Each row of a before or after table is a point. The points were changed in one or more steps. Then noise was added and the rows were shuffled. The steps act on columns, c1 being the first. Name the steps. A step turns or swaps two columns, mirrors them in a line or flattens them onto one, adds a multiple of one to another, or multiplies or shifts one. Angles are multiples of 10 degrees, from the lower column toward the higher: turns from -170 to 170, lines from 10 to 170 but not 90. Use the fewest steps. Two steps may share a column if one is a turn and the other turns, adds or multiplies; they go together, in the order done. Otherwise the lowest column goes first.
(in the rows, 128 means zero)

Before (14 x 3)
[[156  84 112]
 [109 119 113]
 [130 106 112]
 [135 105 114]
 [152 105 114]
 [117  95 123]
 [152 138 102]
 [144 102 113]
 [115 141 152]
 [125 142 139]
 [106 129 168]
 [109 141 155]
 [101 131 141]
 [102 122 121]]
After (14 x 3)
[[127 111 199]
 [183 142 112]
 [153 146  78]
 [130 104 205]
 [144 110 248]
 [ 89 141  49]
 [150 100 163]
 [130 162  87]
 [149 145  88]
 [154 177  82]
 [142 158  82]
 [113 114 160]
 [161 122  82]
 [161 111 108]]
Steps: turn c1 and c2 by 130 degrees; multiply c1 by 1.6; multiply c3 by 3

Before (13 x 8)
[[190 203 145 154  64 128  54  71]
 [141 218 132 192 105  93  75 120]
 [161 143 175 146  73 128  75  91]
 [135 122 114 135 151  93 125 111]
 [114 140 162 169  90 144 119 114]
 [115 101 131  85 147 121 210 155]
 [125 189 120 150  90 152  85 148]
 [212 174 186 121 116 168 145 125]
 [229  82 170  66 116 160 139 179]
 [ 93 181 138 170 134 161  78 104]
 [112  97  92 101 151 164 170 112]
 [ 81 134 147  75 162 126 135 126]
 [199 116 159  42  76 158 178 148]]
After (13 x 8)
[[127 204 174  62 153  82 149 138]
 [122 116 134 119 121  81 113  99]
 [ 43 134  69 202 154 168 143 177]
 [ 71 187 191  92 218 127 170 126]
 [137 128  46 170  94 123 104 136]
 [169 171 173  94 138 171 154 107]
 [137 103 101 158 123 175  83 100]
 [ 18  93 100 173 103 165 163 172]
 [ 45 184  90 118 139 180 175 133]
 [166 137 113 189 105 124 143 105]
 [152 141 121  92 165 150 165 142]
 [133 175 171 104 145 157 134 164]
 [ 99 132 166 104 192 130 192 137]]
Steps: turn c1 and c4 by -170 degrees; turn c3 and c7 by 110 degrees; add -0.3 times c3 to c2; mirror c5 and c8 in the line at 110 degrees; multiply c6 by 1.3

Before (14 x 14)
[[ 63 157 144 151 127 118 110 113  91 152 157  86 116 125]
 [108 149  88 102 139  80 142 139 123 145 151 156  89 108]
 [152 172 182 148 113 116 124 147 127 174  69 154  94 100]
 [131 123 124 166 136  87 110 123 119 104 111 135 139 175]
 [106 122  95 188 133  88 134 146 114 138 143 151 118  97]
 [140 129  48 131 134 136  91 124 164 127 162  94 109 139]
 [135 139  93 144 142 117 177 181  98  85  97 146 147 159]
 [139 146 142 133  59 113 103 126 128 125 111 113  62  96]
 [149 118 100 146 128 113 132 129 103 181 118 107 127 157]
 [133  99 147 135 133 134 118 127 132 105 122 135 142 131]
 [164 145 138 141  90 104 105  67 148 134  99 136 162 145]
 [141 141 161 169 118 119 138 119 105  85 157 113 122 139]
 [137 119 120 153 145 166 125 132 119 111 112 184 129 155]
 [ 98  88 174 168 139 163 176 102 145  91 127 123 110 151]]
After (14 x 14)
[[104 140  92 144 143 109 176 138  98  83   7 146 148 158]
 [172 145 139 143  90  91 106  67 118 135 184 137 162 145]
 [135 146 143 132  59 102 104 113 118 125 109 111  61  95]
 [ 49 156 145 152 127 111 110 139 147 153 188  86 116 126]
 [114 141 162 169 117 114 139 143  98  85 180 113 122 137]
 [117 118  99 146 127 103 132 121  90 181 114 107 126 157]
 [126  88 175 168 138 184 177 109 166  93 167 123 109 150]
 [171 129  48 130 135 140  91 150 149 126 178  94 109 139]
 [135  99 145 135 133 137 119 123 127 105 122 136 142 131]
 [142 172 182 147 113 109 124  93 109 175  23 153  95  99]
 [125 119 120 154 144 189 125 118 113 112 102 185 129 156]
 [110 149  88 101 139  51 142 154 140 145 141 157  89 109]
 [ 99 123  95 189 133  63 135 151 133 138 120 151 117  98]
 [120 123 124 166 136  62 110 113 118 104 114 134 138 175]]
Steps: multiply c9 by 1.3; turn c1 and c9 by -50 degrees; multiply c6 by 1.6; turn c8 and c11 by -50 degrees; multiply c11 by 2

Before (12 x 24)
[[125 136  38  87 137 177 110 114 118  84 114 170 201 142 147 111 180 113
  147 113 128 127 124 121]
 [112 183 150 162 140  58 124 129  92  72  88  82 110 174  80 135 173  54
  188 182 101 104 144  32]
 [108 165 129 111 152  74 164  71 204 176 177 158 146 131 144  95  86  79
  142  79 172 102 134  87]
 [ 89  97 137 101 161 117 103  71 139  89 137 146 136 105 108 135 141 161
   61 128 120 147 157 122]
 [ 51 131  94  66 125 171 124  90 192  96 150 197 143 159 195  88 113 170
  165 128  70  75 114  73]
 [143  84  79  64 160  57 184 194 116 130 181 111 108 147 134 117 162  99
   98 173 182  77 190 117]
 [ 57 182  87  72  99  63 156 172 139 183  95  96 134  85  70 140  77 135
  158 121 114 137 125 146]
 [ 89 126 121 131 125 120 145  73 160 129  70 145 130 102 155 104 106  63
  109 173 182 173  98  37]
 [143 118  80  89  62  94 179 120 193 180 163 182 113  95 120  96  62 123
   77  81 103 160 194  85]
 [142  72 153 155 136 152 154 106 161 190 167 196  84  67  89 125 140  83
   72 115 100 170 121  41]
 [ 91  94 138 104 155  69 182 168 108  81  76 131 201  58  97 172 160 180
  162 107 173  59 118 114]
 [ 93 180 142 136 113 161  82  97 101 163 155 102 140 125 181 106 139 141
  182  92  72 104 119 154]]
After (12 x 24)
[[166 100 112 103 157 169 108  66 134  80 133 148 138 165 111 132 138 153
   59 130 115 150 109 123]
 [159 139 169  89 136 222 111 117  50  75 113 171 200 125 154 105  89 143
  141 113 128 126 141 116]
 [173 182 163 166 140 110 125 133 165  68  79  78 107 134  82 133 101  73
  182 183  98 105 176  34]
 [129  69  70 166 131 202 156 102 140 195 164 203  80 134  93 127 110  97
   74 106 104 171  63  40]
 [160 186 164 136 107 206  82 100 153 164 163 100 142 115 184 105 139 131
  184  88  84  99 122 152]
 [134  84 145  63 157 107 188 194  83 136 178 112 108 196 132 119  96 120
   98 170 183  76 158 114]
 [183  97 139 110 160 118 177 163 145  79  67 133 204 130  95 172 133 179
  169 108 166  62  58 115]
 [122 164  73 111 157 129 163  80 103 172 174 159 151 135 140  93 175  51
  138  75 174 102 128  80]
 [179 134  83  69 121 217 123  92  75  89 155 199 141 102 194  87 191 128
  171 129  72  74 158  80]
 [146 126  95 133 124 166 141  74 113 133  68 140 140 102 151 105 166  39
  111 172 183 166  96  35]
 [ 69 123  77  88  63 145 177 121  56 180 164 182 113 197 127  94 169  95
   74  85 101 157 113  85]
 [151 183 146  67  99 116 156 175  79 185  95  92 133 132  74 149 215  79
  157 126 110 134  88 144]]
Steps: turn c1 and c17 by -140 degrees; add -0.7 times c17 to c18; turn c3 and c9 by 110 degrees; add 0.3 times c2 to c3; shift c6 by 50; mirror c14 and c23 in the line at 50 degrees

Before (13 x 64)
[[125 184 117 139  51 153 132 113 149 115 130 139 164 141 191 115 117 118
  148 146 166 115 145 132 171 141 127 132 141 134 132  58 129  85 139 168
  147  95  84 133  97 122  97 144 138 128 140 130 152 107 146 107 159 164
  107 157 135 112 134 122 104 163 147 161]
 [168 136 148 134 126 124 121 136 146 131 153  92  76 135 132 144 147 143
  129  98 152 155 111 104 119 124 153 136 105 108 133 141 136 144 144 177
  163 120 163  87 135 104 123 148 110 109 116 100 162  98 142 124 179 131
  137 117 111 180 137 129  95 116 129  95]
 [202 181 152 135 115 139 167 140 131  89 139 138 107 124 159 131 135  90
   92 109 184 150  92 144 127 128 107  81  92 105 110 123 126 144 139 159
  163  98 147 102 162 113 154 117 111 137 135  71 142 134 133 101 165 133
   64 138 142 191 124 104  97 118 160 104]
 [136 145 140 136 130 142 132 156 137 113 130 145  84 136 127 164 139 105
  141  83 153 157 126 153 124 125 124 105  89 132 127 152 157 110 132 117
  146  83 150 106 138  87  99  88 130 160 110 117 178  90 111 111 186 153
  131 108 141 175 132  83 100  83 159 130]
 [142 168  93 139 147 204 123 146 107 103 135 153 132 113 170 111 108 119
   64 126 153 124 169  86 150 117  72 121 174 133 104  75 118  71 108 151
  112 125  71 150  76 110  93 131 119 126 151 175 107 116 138 141 144 147
   85 168 178 104 123 162 121 154 158 142]
 [127 141  81 122  96 191 146 102 111 121 121 121 116 114 204  80 102 108
  115 162 150 117 160  90 160 143 114 144 170 134 118  79 132 111 126 172
  126 107  50 102  78 119 107 147 136 158 133 134  82 142 126 152 151 141
   58 147 128 105 129  95  98 149 170 141]
 [157 186 105 151 112 111 147 140 157 137 128 125  60 146 144 117 144 145
  130  67 189 149  84 143 136 135 119  94  76 131 111 161 151 145 155 155
  189 143 175  90 129 110 149  94 100 129  95  99 153 106 126 119 176 123
  106 116 127 148 114  99 115 138 142 119]
 [ 86 137 111 166  99 115 151 118 123 138 111 126 108 198 128  96 172 146
  155 202  70 157 188 222 111 138  59 161 100 151 135 149 113 148 107 132
  121  94  75 178 122 144 131 110 104 138 180 103 108 135 120 162  78 142
  139 123  92 114 141 115 146 175  61 116]
 [ 89 152 100 137 104 171 119  83 138 149 113 141  85 209 118 115 182 153
  211 159  45 165 195 249  70 128  87 169 147 160 150 138  91 132  77 119
   96 121  98 158 171 139 132 128 118 150 165 129 109 146  99 120 141 152
  164 116 118  86  89 134 150 159  72  99]
 [ 90 187  81 169 119 119 164 120  95 127  59 101  95 154 123 105 161 142
  145 202  70 166 201 199 115 106  83 170 134 147 146 133 100 114  85 115
  129 120 115 150 152 134 112 109  91 150 171 114 115 101 108 135 153 172
  175  96 130 113  93 134 108 179  89  95]
 [115 159 133 101  67 156 137  83 100 112 141 148 145 127 146 116 102  94
  127 128 167 128 124 100 146 181 102 140 187 121 122  76 118  43  94 146
   42 130  61 120  79 120 109 132 112 133 117 113 104 140 106 127 109 139
   85 155 123 116 136 108 104 164 111 154]
 [193 160 131 154 155 104 151  97 169  96 129 130  72 141 157 145 152 175
  143 107 154 179 107 137 139 146 104 146  54 144 140 168 158  86 152 133
  153 131 140  68 140  91 170 143  82 122 114  94 152 108 135 116 170 168
   96 106 103 157  81 130  93  60 128 108]
 [163 168 145 116 106 129 148 135 149 122 140 176  97 135 155 108 139 124
  137 118 137 127 103 146 125 159 141 114  47 146 144 115 170 141 127 165
  142  95 129  80  92 128 136 120 121 114  85 121 187  77 132  83 212 126
  119  93 136 156 108 113 114 129 160  80]]
After (13 x 64)
[[127 141  81 122  96 191 147 103 133 121 121 120 117 114 204  79 102 107
  114 163 149 117 161  90 160 144 114 144 169 134 118  79 132 110 125 173
  125 106  49 102  78 151 108 136 137 158 133 135  82 127 126 151 151 141
   59 147 129 106 129  95  97 147 169 142]
 [202 182 152 135 116 139 166 139 110  90 137 138 107 124 159 131 135  89
   92 110 184 150  91 145 126 128 107  82  92 105 109 122 125 143 139 159
  162  98 148 102 161 152 154 124 110 136 135  71 143 128 132 102 165 134
   64 138 143 191 124 105  96 118 160 105]
 [142 169  93 140 148 204 123 147 130 103 135 153 132 114 170 111 109 117
   65 126 153 124 168  86 150 117  71 120 174 134 104  75 117  71 108 152
  111 125  71 150  75 171  94 130 119 127 152 175 108 128 137 140 144 147
   86 167 177 104 123 161 121 155 158 142]
 [ 90 186  81 168 119 119 164 120 163 128  58 102  96 155 123 106 162 142
  145 201  69 166 201 201 114 107  83 168 134 147 146 133 100 115  86 114
  129 119 116 150 153 133 113 120  91 150 171 114 116 128 107 136 153 172
  174  95 131 114  93 134 109 179  89  96]
 [125 185 117 139  50 154 133 113 104 115 130 140 164 141 191 114 117 119
  149 146 167 114 146 132 171 142 128 133 141 134 132  58 128  84 138 169
  147  95  84 133  98 128  97 135 139 129 140 129 153 128 146 107 159 164
  107 157 136 113 133 122 104 164 147 161]
 [134 146 139 136 130 142 131 157  79 114 130 145  83 136 127 163 138 105
  141  83 153 157 125 153 124 124 124 105  89 132 127 152 157 109 133 116
  146  83 151 106 139 194  99 112 129 160 110 117 179 127 110 111 187 154
  131 108 140 174 132  83 100  83 159 130]
 [163 167 145 116 106 129 149 135 110 122 141 176  97 134 155 108 138 123
  137 118 138 128 103 147 126 159 140 114  46 147 144 115 170 141 129 165
  142  96 129  80  92 119 136 124 121 114  83 121 188 128 132  83 211 126
  119  93 135 156 108 114 115 129 161  81]
 [ 87 137 111 166  98 115 151 118 148 138 111 127 108 199 129  96 172 147
  156 202  71 157 188 222 111 140  58 160  99 151 135 149 113 148 107 132
  121  95  75 177 123 103 131 119 105 138 180 103 109 128 119 163  78 143
  139 123  92 114 141 115 145 174  61 117]
 [193 161 131 153 156 103 151  97  57  95 129 130  72 140 158 145 152 174
  143 107 154 180 107 137 138 146 104 146  54 144 140 169 157  86 153 133
  153 132 140  68 140 171 171 135  82 121 115  94 152 128 135 116 170 168
   96 104 103 156  80 130  92  62 128 107]
 [157 185 105 152 112 111 147 139  84 136 128 126  60 147 144 117 144 145
  129  67 190 149  84 143 136 136 119  94  76 131 110 161 151 145 155 155
  189 144 176  89 129 144 150 115 100 129  94  99 152 128 126 119 175 123
  105 116 127 149 114  99 114 137 142 118]
 [168 136 147 134 125 123 121 136  89 131 152  92  76 136 131 144 147 143
  130  96 152 155 112 104 119 124 154 136 106 108 134 143 135 143 144 177
  162 120 163  87 136 160 123 137 109 108 117 100 162 128 143 123 180 131
  136 116 112 180 137 129  95 117 130  96]
 [ 89 151 100 138 104 172 119  84 130 149 113 141  85 209 117 115 181 152
  211 159  46 165 194 249  69 128  87 169 148 159 150 138  91 133  76 118
   97 121  98 157 172 103 133 128 117 150 165 129 109 128  99 120 140 152
  164 116 117  86  90 134 150 159  72 100]
 [115 159 133 101  67 157 138  83 144 111 140 147 145 128 146 117 101  94
  128 128 166 128 124  99 146 181 103 139 186 121 122  76 118  44  94 146
   43 130  60 120  80 156 109 129 113 133 117 113 104 129 106 128 110 139
   85 156 123 117 136 108 104 163 112 154]]
Steps: multiply c42 by 2; turn c9 and c42 by -150 degrees; multiply c44 by 0.4; multiply c50 by 0
